Each row of a before or after table is a point. The points were changed in one or more steps. Then noise was added and the rows were shuffled. The steps act on how far a point lies along the listed directions, d1 being the first. Write out the steps. A step turns or swaps two directions, mirrors them in a line or flattens them onto one, adds a multiple of one to another, or multiplies one. Angles are multiples of 10 degrees, from the lower direction toward the higher: turns from -170 to 170, lines from 10 to 170 but not 90. Use the fewest steps. Two steps may share a direction if one is a turn and the other turns, adds or multiplies; they go together, in the order done. Otherwise the lowest direction goes first.

Directions:
(1): [  3.0 -19.0]
(2): [-19.0  -3.0]
Before (13 x 2):
[[-5.9 -6.1]
 [-1.1  7.3]
 [ 2.2  2.1]
 [-0.3  1.3]
 [ 1.5  1.8]
 [-5.1  1.5]
 [-4.1 -3.5]
 [-6.4 -7.2]
 [ 1.2 -0.2]
 [ 4.6 -3.6]
 [-4.2 -1.7]
 [-5.8  6.3]
 [ 2.1  5.0]]
After (13 x 2):
[[-4.7  1.4]
 [ 0.8 -0.4]
 [-7.0  2.5]
 [-0.9  0.2]
 [ 1.4 -0.5]
 [-2.8  0.7]
 [-3.1  1.2]
 [ 5.1 -2.1]
 [ 0.2  0.0]
 [ 0.6 -0.4]
 [-2.4  1.2]
 [-2.8  1.0]
 [-3.7  1.1]]
Steps: flatten d1 and d2 onto the line at 120 degrees

Directions:
(1): [ -1.7  12.8  10.8 -21.4]
(2): [  2.9 -16.9  21.1   0.3]
(3): [ 7.4 16.9 12.4 15.7]
Before (12 x 4):
[[-0.2  6.5  0.0 -7.1]
 [-2.7  1.8 -6.3  0.6]
 [ 3.3 -2.6  4.8  1.6]
 [ 2.4 -5.3  5.0  0.7]
 [-4.0  3.1 -0.3 -8.2]
 [-1.3 -0.9 -4.3 -8.8]
 [ 0.8 -3.6  6.1 -2.5]
 [ 1.1  5.8  6.7  1.1]
 [-2.5  3.6 -2.7 -3.1]
 [-2.7  6.4 -2.0  1.0]
 [ 2.3  1.5 -3.6  7.7]
 [ 0.2 -7.3  5.7  1.2]]
After (12 x 4):
[[ 2.1  1.7  7.2  4.2]
 [-2.4  2.3 -3.7 -2.4]
 [ 1.2 -1.4  5.2 -2.3]
 [ 3.1 -1.3  1.9  3.2]
 [ 1.2 -5.1  3.5  0.7]
 [ 1.4  6.9 -4.2  2.5]
 [-1.7 -0.4  0.5 -2.4]
 [-2.4  3.9  1.2  0.6]
 [-3.2 -4.3  3.9 -4.1]
 [-0.7 -5.9 -1.1 -6.0]
 [-0.7 -4.2  0.4  2.1]
 [ 1.8 -3.2  0.5  1.4]]
Steps: turn d1 and d2 by 60 degrees; multiply d1 by 0.4

Directions:
(1): [-20.5  -3.3  12.9  -1.6  -6.6 -21.6]
(2): [-11.6  -2.6  -9.6 -21.4  20.5   1.0]
(3): [-18.7   9.5  11.5   7.5   2.8  21.8]
(4): [ -3.3  28.4 -13.3   4.4   0.5  -9.7]
(5): [ 5.2 -1.5  8.6 17.3 25.2 -8.6]
Before (14 x 6):
[[ 3.0 -3.7  2.8  2.0 -3.1 -1.3]
 [ 8.6 -0.7 -0.6  2.2 -9.3  0.5]
 [ 7.2 -3.7  1.7  4.4  2.2  0.4]
 [ 0.2  3.5 -5.3  4.2  4.2  3.4]
 [-2.3 -0.8  0.7 -0.7  1.5  9.2]
 [-0.7 -0.3  0.5  0.3  5.8  0.0]
 [ 4.9  9.2 -3.8  2.7 -7.7  1.3]
 [ 6.9 -3.6  0.6  4.2 -6.6  4.0]
 [-2.3 -1.7  1.0 -2.5  4.0 -5.9]
 [-9.6  1.9  1.5  0.7  3.6  0.8]
 [ 6.2 -0.1  2.3  4.3 -7.0 -4.2]
 [-2.1 -1.1  2.3 -1.7  2.1 11.5]
 [ 2.0  4.5 -5.8 -3.4 -1.7 -2.2]
 [-1.2  7.5 -1.5  2.1  2.9 -1.8]]
After (14 x 6):
[[ -3.5   2.0   0.7  -2.2   4.0  -6.0]
 [  5.6   0.2  -2.1   1.1   6.4  -2.1]
 [ -0.2  -1.2   0.4  -0.2   6.3  -0.6]
 [  1.6   0.7   0.0   8.8   0.0   6.3]
 [  1.4  -9.9  -2.1  -9.6   5.9   6.4]
 [  0.3   7.1  -0.4   4.6  -6.6   3.3]
 [ -6.6  -5.6   4.3   0.8   1.5   1.2]
 [  0.2   4.5   7.0  10.4  -4.2   4.0]
 [  6.5   4.6  -2.7   2.0  -8.7   0.0]
 [  1.7  -0.3  -1.0  -2.0   0.5  -3.6]
 [  5.9  -1.4  -4.7  -0.4  -2.0   0.7]
 [  3.5   5.0   2.0   6.0  -6.4  -2.7]
 [  0.4  -7.5  -1.9  -6.6   3.9   5.3]
 [  5.7   9.0   4.4  11.9 -15.2   8.0]]
Steps: add -1.5 times d4 to d2; turn d3 and d4 by -70 degrees
